Each row is a point. Each copy is the shape, with its points in the same order, turned, moved and blurred by noise. Say if it was mirrored as well.

Shape, 7 rows:
[[-0.23  0.32]
 [ 0.03 -0.12]
 [-0.11  0.26]
 [ 0.10 -0.04]
 [ 0.13 -0.26]
 [ 0.49  0.12]
 [-0.48  0.45]]
Copy 1 (7 x 2):
[[ 0.40  0.21]
 [-0.04 -0.07]
 [ 0.25  0.24]
 [-0.09  0.03]
 [-0.17 -0.15]
 [-0.36  0.35]
 [ 0.68  0.28]]
Copy 1 is: mirrored
Copy 2 (7 x 2):
[[ 0.05 -0.31]
 [-0.13  0.18]
 [ 0.09 -0.16]
 [-0.02  0.20]
 [-0.17  0.36]
 [ 0.32  0.41]
 [-0.01 -0.57]]
Copy 2 is: mirrored
Copy 3:
[[ 0.26  0.28]
 [ 0.00 -0.16]
 [ 0.13  0.21]
 [-0.08 -0.10]
 [-0.06 -0.32]
 [-0.47  0.07]
 [ 0.50  0.41]]
Copy 3 is: mirrored
Copy 4:
[[-0.23  0.26]
 [-0.02 -0.21]
 [-0.25  0.11]
 [-0.15 -0.21]
 [ 0.02 -0.35]
 [-0.48 -0.45]
 [-0.18  0.53]]
Copy 4 is: mirrored

Shape, 7 rows:
[[ 0.14  0.02  0.14]
 [-0.35  0.01 -0.16]
 [-0.44  0.30 -0.52]
 [ 0.17  0.16  0.46]
 [ 0.27  0.23  0.35]
 [ 0.30 -0.18  0.12]
 [-0.24  0.10  0.01]]
Copy 1:
[[-0.13  0.15  0.02]
 [-0.21 -0.41  0.14]
 [ 0.03 -0.64  0.47]
 [-0.36  0.40  0.11]
 [-0.21  0.42  0.17]
 [-0.03  0.20 -0.21]
 [-0.27 -0.21  0.19]]
Copy 1 is: mirrored
Copy 2 (7 x 3):
[[ 0.11  0.27 -0.07]
 [ 0.16 -0.19  0.32]
 [ 0.56 -0.25  0.54]
 [-0.04  0.58 -0.02]
 [ 0.16  0.61  0.00]
 [ 0.12  0.20 -0.32]
 [ 0.11  0.05  0.29]]
Copy 2 is: mirrored
Copy 3, 7 rows:
[[ 0.00 -0.01  0.12]
 [-0.53 -0.13  0.02]
 [-0.77  0.19 -0.31]
 [ 0.17  0.11  0.35]
 [ 0.20  0.20  0.24]
 [ 0.18 -0.18  0.02]
 [-0.38  0.01  0.17]]
Copy 3 is: only turned
Copy 4, 7 rows:
[[ 0.05 -0.01  0.15]
 [-0.14 -0.08 -0.28]
 [ 0.04  0.06 -0.74]
 [-0.14  0.20  0.41]
 [-0.02  0.22  0.40]
 [ 0.16 -0.28  0.27]
 [-0.19  0.01 -0.21]]
Copy 4 is: only turned

Shape:
[[-0.03 -0.48  0.19 -0.66]
 [-0.08  0.22  0.20  0.08]
 [-0.09  0.33  0.22 -0.26]
 [-0.35  0.32  0.13  0.09]
 [-0.01  0.12 -0.11  0.33]
 [-0.06 -0.20 -0.32 -0.18]
 [-0.34 -0.11  0.29  0.40]]
Copy 1 (7 x 4):
[[-0.24 -0.66 -0.18 -0.70]
 [ 0.00 -0.03  0.23 -0.07]
 [-0.01  0.10  0.17 -0.39]
 [-0.25  0.15  0.27 -0.05]
 [-0.04 -0.04  0.01  0.27]
 [-0.30 -0.26 -0.39 -0.09]
 [-0.30 -0.32  0.44  0.21]]
Copy 1 is: only turned
Copy 2:
[[ 0.31 -0.45 -0.04 -0.86]
 [-0.21  0.13  0.09 -0.12]
 [-0.20  0.28  0.03 -0.36]
 [-0.44  0.11  0.01 -0.11]
 [-0.10  0.05 -0.11  0.20]
 [ 0.11 -0.24 -0.46 -0.18]
 [-0.28 -0.19  0.35  0.08]]
Copy 2 is: only turned

Shape (11 x 6):
[[-0.38  0.16  0.37 -0.05 -0.03 -0.21]
 [-0.27 -0.32  0.04 -0.21 -0.02 -0.03]
 [ 0.10 -0.06  0.11 -0.09  0.35 -0.03]
 [-0.04  0.10 -0.30  0.15 -0.03  0.06]
 [ 0.73 -0.16 -0.37  0.02  0.24  0.22]
 [ 0.00 -0.28  0.15 -0.82 -0.27  0.37]
 [-0.01  0.35 -0.17  0.35  0.20  0.26]
 [-0.17 -0.28  0.19 -0.22  0.37  0.09]
 [-0.16 -0.06 -0.30 -0.10  0.28  0.20]
 [-0.38  0.04  0.48 -0.09  0.40 -0.02]
 [ 0.08 -0.05 -0.29 -0.31  0.27 -0.36]]
Copy 1 (11 x 6):
[[-0.14 -0.16  0.56  0.02 -0.17  0.01]
 [ 0.19 -0.32  0.09 -0.23 -0.16  0.14]
 [ 0.27  0.01  0.26  0.00  0.25  0.24]
 [ 0.00  0.19 -0.18  0.05  0.03 -0.07]
 [ 0.71  0.37 -0.34  0.20  0.35  0.18]
 [ 0.63  0.00  0.16 -0.34 -0.66  0.45]
 [-0.21  0.40 -0.07  0.23  0.22  0.14]
 [ 0.19 -0.21  0.25 -0.26  0.15  0.41]
 [ 0.06  0.13 -0.11 -0.29  0.16  0.22]
 [-0.13 -0.19  0.60 -0.11  0.10  0.40]
 [ 0.44  0.06  0.17 -0.32  0.26 -0.20]]
Copy 1 is: only turned
Copy 2, 11 rows:
[[-0.36  0.01  0.22 -0.08  0.40 -0.12]
 [-0.34 -0.34 -0.14 -0.12  0.07  0.07]
 [ 0.12 -0.18 -0.27 -0.10  0.40  0.10]
 [-0.07  0.21 -0.26  0.11 -0.05  0.14]
 [ 0.59 -0.08 -0.75 -0.04 -0.10  0.11]
 [-0.18 -0.39 -0.17 -0.89 -0.21  0.07]
 [ 0.18  0.41 -0.10  0.17  0.15  0.35]
 [-0.11 -0.42 -0.16 -0.19  0.36  0.27]
 [-0.13 -0.03 -0.41 -0.06  0.15  0.40]
 [-0.18 -0.23  0.19 -0.14  0.65  0.20]
 [-0.18 -0.06 -0.69 -0.09  0.37 -0.13]]
Copy 2 is: only turned

Shape:
[[ 0.08  0.24  0.32  0.04 -0.05 -0.22  0.02 -0.29]
 [-0.31  0.01 -0.06 -0.80 -0.01 -0.42  0.00  0.27]
 [-0.12 -0.47 -0.15 -0.47  0.22 -0.47  0.15  0.11]
 [ 0.26 -0.20 -0.37  0.03  0.25 -0.12  0.06  0.27]
 [ 0.13  0.19  0.46 -0.05 -0.42  0.05  0.11 -0.21]
 [ 0.22 -0.06 -0.29 -0.08  0.26  0.40 -0.03  0.02]
 [ 0.32 -0.13  0.12 -0.10 -0.13 -0.56  0.13  0.33]
 [-0.36  0.53  0.41 -0.09 -0.07  0.08  0.43 -0.41]
 [ 0.13 -0.42 -0.12 -0.06 -0.03  0.07 -0.15  0.33]
 [-0.50 -0.22  0.08 -0.45  0.21  0.27 -0.27 -0.08]
 [ 0.14  0.15  0.67 -0.30 -0.21 -0.06  0.28 -0.13]
 [ 0.50 -0.10  0.22 -0.23 -0.26 -0.09  0.02 -0.16]
 [-0.38  0.13 -0.05 -0.20 -0.23  0.31  0.21 -0.39]
 [ 0.22  0.13  0.27 -0.09 -0.12 -0.36 -0.07 -0.14]]
Copy 1:
[[ 0.04  0.05 -0.22 -0.08 -0.11 -0.37  0.35  0.21]
 [-0.12  0.02  0.33 -0.73 -0.18  0.00 -0.37  0.30]
 [-0.21 -0.31  0.37 -0.43  0.30 -0.17 -0.33  0.38]
 [ 0.10 -0.11  0.29  0.13  0.43  0.19 -0.10  0.22]
 [-0.06 -0.18 -0.21 -0.12 -0.38 -0.18  0.53 -0.02]
 [ 0.32 -0.19 -0.09 -0.10  0.45  0.33  0.10 -0.06]
 [-0.15 -0.12  0.51  0.05 -0.12 -0.12  0.13  0.44]
 [-0.30  0.17 -0.75 -0.37 -0.20 -0.15  0.35  0.12]
 [ 0.20 -0.50  0.25  0.05  0.09  0.19 -0.14  0.11]
 [ 0.30 -0.41 -0.35 -0.63  0.02  0.01 -0.35  0.08]
 [-0.18 -0.23 -0.16 -0.37 -0.34 -0.16  0.62  0.31]
 [ 0.06 -0.27  0.26 -0.17 -0.05 -0.20  0.54  0.01]
 [-0.17 -0.11 -0.52 -0.38 -0.01 -0.01  0.02 -0.34]
 [ 0.08 -0.02  0.09 -0.11 -0.16 -0.37  0.30  0.25]]
Copy 1 is: mirrored
Copy 2, 14 rows:
[[-0.10  0.05  0.11  0.03  0.02 -0.10  0.21 -0.28]
 [ 0.41  0.15  0.44 -0.82 -0.23 -0.06 -0.14  0.00]
 [ 0.07 -0.04  0.09 -0.88 -0.04  0.24  0.18  0.22]
 [ 0.24  0.22 -0.31 -0.37  0.07  0.40  0.06  0.24]
 [ 0.28 -0.14  0.30  0.24  0.09 -0.19  0.31 -0.27]
 [ 0.32 -0.02 -0.24 -0.10  0.50  0.40 -0.29  0.11]
 [ 0.33  0.17  0.02 -0.30 -0.39  0.23  0.52  0.03]
 [-0.11  0.04  0.53  0.20  0.41 -0.50  0.10 -0.08]
 [ 0.41 -0.21 -0.19 -0.20 -0.08  0.46 -0.01  0.23]
 [ 0.03 -0.45  0.25 -0.43  0.16  0.07 -0.52  0.04]
 [ 0.23 -0.08  0.59  0.04  0.14 -0.05  0.45 -0.29]
 [ 0.41 -0.15  0.02 -0.10  0.10  0.16  0.40 -0.41]
 [ 0.20 -0.27  0.10 -0.02  0.38 -0.47 -0.17  0.00]
 [ 0.10  0.16  0.06 -0.12 -0.12  0.00  0.32 -0.36]]
Copy 2 is: mirrored
Copy 3:
[[ 0.10  0.17  0.25  0.10  0.20 -0.37  0.10 -0.27]
 [-0.29  0.00 -0.29 -0.62 -0.27 -0.57  0.11  0.11]
 [-0.14 -0.44 -0.10 -0.56 -0.25 -0.19 -0.14 -0.03]
 [ 0.17 -0.27 -0.35 -0.18  0.19  0.16 -0.14  0.14]
 [ 0.06  0.27  0.36  0.23  0.01 -0.26  0.45 -0.04]
 [-0.08  0.13 -0.30 -0.09  0.22  0.46  0.04 -0.02]
 [ 0.28 -0.35  0.07 -0.21  0.12 -0.42  0.10  0.31]
 [-0.33  0.27  0.02  0.42 -0.01 -0.49  0.41 -0.55]
 [ 0.03 -0.06 -0.06 -0.15 -0.09  0.23 -0.12  0.37]
 [-0.58  0.36 -0.05 -0.27 -0.30  0.06 -0.21 -0.10]
 [-0.24  0.03  0.45  0.09  0.12 -0.42  0.53 -0.03]
 [ 0.21  0.03  0.37 -0.21  0.13 -0.02  0.40  0.05]
 [-0.18  0.36 -0.14  0.18 -0.37 -0.02  0.31 -0.42]
 [ 0.21  0.07  0.26 -0.12  0.19 -0.39  0.12 -0.05]]
Copy 3 is: only turned
Copy 4, 14 rows:
[[ 0.21  0.03  0.17  0.14 -0.59 -0.01 -0.05 -0.18]
 [-0.39  0.22  0.07 -0.38 -0.39 -0.52 -0.42  0.32]
 [-0.50 -0.02  0.20 -0.22 -0.15 -0.69  0.09  0.03]
 [-0.06 -0.39 -0.31 -0.12  0.03 -0.52  0.05 -0.07]
 [ 0.16  0.00  0.01 -0.12 -0.62  0.41 -0.02 -0.12]
 [-0.05  0.02 -0.44 -0.26  0.18 -0.18  0.03 -0.40]
 [ 0.05 -0.48  0.16 -0.12 -0.40 -0.43 -0.17  0.20]
 [ 0.17  0.66 -0.04  0.07 -0.63  0.21  0.24  0.01]
 [-0.29 -0.44 -0.11 -0.21  0.10 -0.19 -0.13 -0.08]
 [-0.52  0.44  0.11 -0.27  0.10  0.02 -0.18 -0.28]
 [ 0.26  0.07  0.27 -0.36 -0.63  0.18  0.12  0.10]
 [ 0.10 -0.42  0.07 -0.41 -0.57  0.07  0.03 -0.28]
 [-0.27  0.41 -0.30 -0.04 -0.49  0.22  0.16 -0.24]
 [ 0.18 -0.19  0.21 -0.05 -0.54 -0.11 -0.19 -0.20]]
Copy 4 is: only turned

Shape:
[[-0.21  0.51 -0.11 -0.66  0.28  0.07 -0.03 -0.35 -0.01]
 [ 0.36 -0.11 -0.06  0.23  0.13 -0.09  0.07  0.78  0.07]
 [-0.09 -0.03 -0.10  0.21  0.24  0.12  0.16 -0.09 -0.45]
 [-0.16  0.53  0.27  0.09  0.16 -0.04 -0.36 -0.39 -0.24]
 [-0.13  0.00 -0.02  0.15 -0.32  0.01 -0.46 -0.01 -0.01]
 [ 0.00  0.01 -0.07  0.04  0.13 -0.05  0.22 -0.17  0.11]
 [-0.14 -0.04  0.10  0.00 -0.23  0.11  0.23 -0.26 -0.06]
 [ 0.09  0.53  0.05  0.20  0.13 -0.69  0.03 -0.33 -0.98]
 [-0.23 -0.11 -0.04 -0.06 -0.05  0.11  0.21 -0.05 -0.41]
 [-0.10 -0.09  0.71  0.21  0.23 -0.32 -0.26 -0.34  0.03]
 [-0.29 -0.05 -0.10  0.07  0.20 -0.20  0.13 -0.29  0.10]
 [-0.23 -0.06 -0.11  0.24 -0.36 -0.13  0.21  0.17 -0.83]
 [ 0.14  0.05 -0.07 -0.32  0.20 -0.12 -0.25 -0.43  0.07]
 [ 0.45 -0.09 -0.01  0.22  0.19 -0.08  0.24  0.25  0.09]]
Copy 1:
[[ 0.56  0.09  0.36 -0.10  0.28  0.41  0.40 -0.07  0.33]
 [-0.20 -0.06  0.10  0.25  0.48 -0.40 -0.23  0.53 -0.50]
 [-0.32  0.04  0.18 -0.19  0.23  0.19 -0.11 -0.25  0.00]
 [ 0.23  0.15  0.65  0.00 -0.24 -0.08  0.24 -0.46  0.12]
 [ 0.04 -0.01  0.16  0.34 -0.23 -0.21 -0.20 -0.09  0.24]
 [ 0.07  0.24 -0.16 -0.09  0.29  0.02  0.12 -0.02  0.03]
 [-0.15  0.41 -0.07  0.00 -0.09  0.21  0.17 -0.06  0.20]
 [-0.55 -0.38  0.55  0.08  0.04  0.29  0.42 -0.83 -0.32]
 [-0.35  0.08  0.22  0.00  0.09  0.29 -0.01  0.11  0.28]
 [-0.01 -0.06  0.17 -0.33 -0.49 -0.65  0.24 -0.24 -0.06]
 [-0.03  0.16 -0.17 -0.10  0.22 -0.14  0.17 -0.27  0.32]
 [-0.84 -0.08  0.33  0.38  0.05  0.24 -0.08 -0.12  0.15]
 [ 0.46 -0.21 -0.11 -0.11  0.01  0.13  0.14 -0.20  0.15]
 [-0.13  0.04 -0.13  0.01  0.27 -0.13 -0.01  0.16 -0.54]]
Copy 1 is: mirrored
Copy 2:
[[ 0.40  0.33 -0.30  0.05  0.27  0.46 -0.19 -0.09  0.43]
 [-0.11 -0.23  0.11 -0.22 -0.04 -0.12  0.12  0.73 -0.44]
 [ 0.05  0.18  0.02 -0.04  0.10  0.18  0.56 -0.09 -0.15]
 [ 0.20  0.65  0.24  0.40 -0.11  0.28  0.16  0.00  0.29]
 [-0.04  0.00  0.29  0.40 -0.20  0.05 -0.18 -0.13 -0.18]
 [ 0.06  0.12 -0.21  0.03  0.06 -0.16  0.17  0.00  0.11]
 [ 0.24 -0.02 -0.01  0.00 -0.15 -0.12  0.21 -0.32  0.11]
 [ 0.63  1.08  0.38  0.05  0.23  0.03  0.50 -0.03 -0.36]
 [ 0.20 -0.05  0.11 -0.14  0.06  0.17  0.35 -0.30 -0.11]
 [-0.27  0.62  0.43 -0.01 -0.21 -0.23  0.09 -0.02  0.38]
 [-0.06  0.15 -0.09  0.15  0.31 -0.12  0.17 -0.14  0.15]
 [ 0.43 -0.03  0.52 -0.06  0.10  0.07  0.58 -0.29 -0.55]
 [-0.03  0.48 -0.28  0.03  0.05  0.17 -0.26 -0.09  0.08]
 [-0.06  0.07 -0.14 -0.18 -0.12 -0.27  0.21  0.50 -0.25]]
Copy 2 is: mirrored
Copy 3, 14 rows:
[[-0.30 -0.52  0.03 -0.59  0.37 -0.39  0.30  0.00  0.16]
 [ 0.55  0.01 -0.12  0.27  0.07  0.25  0.20  0.43 -0.56]
 [-0.05  0.05 -0.20 -0.08 -0.08  0.16  0.63 -0.15 -0.06]
 [-0.23  0.08  0.50 -0.30  0.26 -0.03  0.36 -0.27  0.16]
 [ 0.02  0.07  0.15 -0.21 -0.03  0.36 -0.19 -0.24 -0.15]
 [-0.10 -0.04 -0.23  0.07  0.05 -0.21  0.14  0.04  0.05]
 [-0.14 -0.15 -0.13 -0.02 -0.05  0.22  0.13 -0.03  0.37]
 [-0.25  0.08  0.71 -0.24 -0.61 -0.21  0.92 -0.01 -0.07]
 [-0.14 -0.28 -0.19 -0.11 -0.18  0.34  0.38 -0.10  0.10]
 [ 0.04 -0.07  0.51  0.41  0.22 -0.03  0.22 -0.50  0.22]
 [-0.34 -0.16 -0.15  0.16  0.03 -0.16  0.18 -0.17 -0.06]
 [-0.17 -0.06  0.02 -0.11 -0.59  0.66  0.56  0.08 -0.13]
 [ 0.12 -0.26  0.01 -0.24  0.08 -0.42  0.04 -0.28  0.05]
 [ 0.42  0.07 -0.24  0.32 -0.01 -0.04  0.26  0.28 -0.15]]
Copy 3 is: only turned
Copy 4 (14 x 9):
[[-0.75 -0.55  0.11  0.28 -0.21 -0.18  0.17  0.02  0.05]
 [ 0.35  0.15  0.24 -0.16  0.52 -0.21 -0.29  0.46 -0.13]
 [-0.01 -0.41  0.35 -0.04  0.28  0.19  0.15 -0.14 -0.36]
 [-0.45 -0.11  0.18  0.65  0.16 -0.12  0.23 -0.34 -0.39]
 [ 0.06  0.02 -0.22  0.21  0.00 -0.17 -0.17 -0.29 -0.37]
 [-0.03 -0.27  0.00  0.08  0.13  0.16  0.13  0.06  0.07]
 [ 0.05 -0.16  0.09 -0.01 -0.12  0.12  0.24 -0.27  0.05]
 [ 0.06 -0.44  0.94  0.80 -0.03  0.21  0.16 -0.08 -0.71]
 [ 0.07 -0.42  0.31 -0.15  0.00  0.02  0.15 -0.28 -0.16]
 [ 0.00 -0.02  0.16  0.76  0.47  0.06  0.00 -0.55  0.17]
 [ 0.06 -0.54 -0.09  0.30  0.19  0.10  0.16 -0.12  0.04]
 [ 0.46 -0.33  0.58 -0.10 -0.11 -0.06  0.15 -0.34 -0.58]
 [-0.42 -0.31 -0.06  0.45  0.01  0.17 -0.22 -0.03  0.01]
 [ 0.15  0.10  0.23  0.00  0.42  0.19 -0.10  0.33  0.00]]
Copy 4 is: mirrored
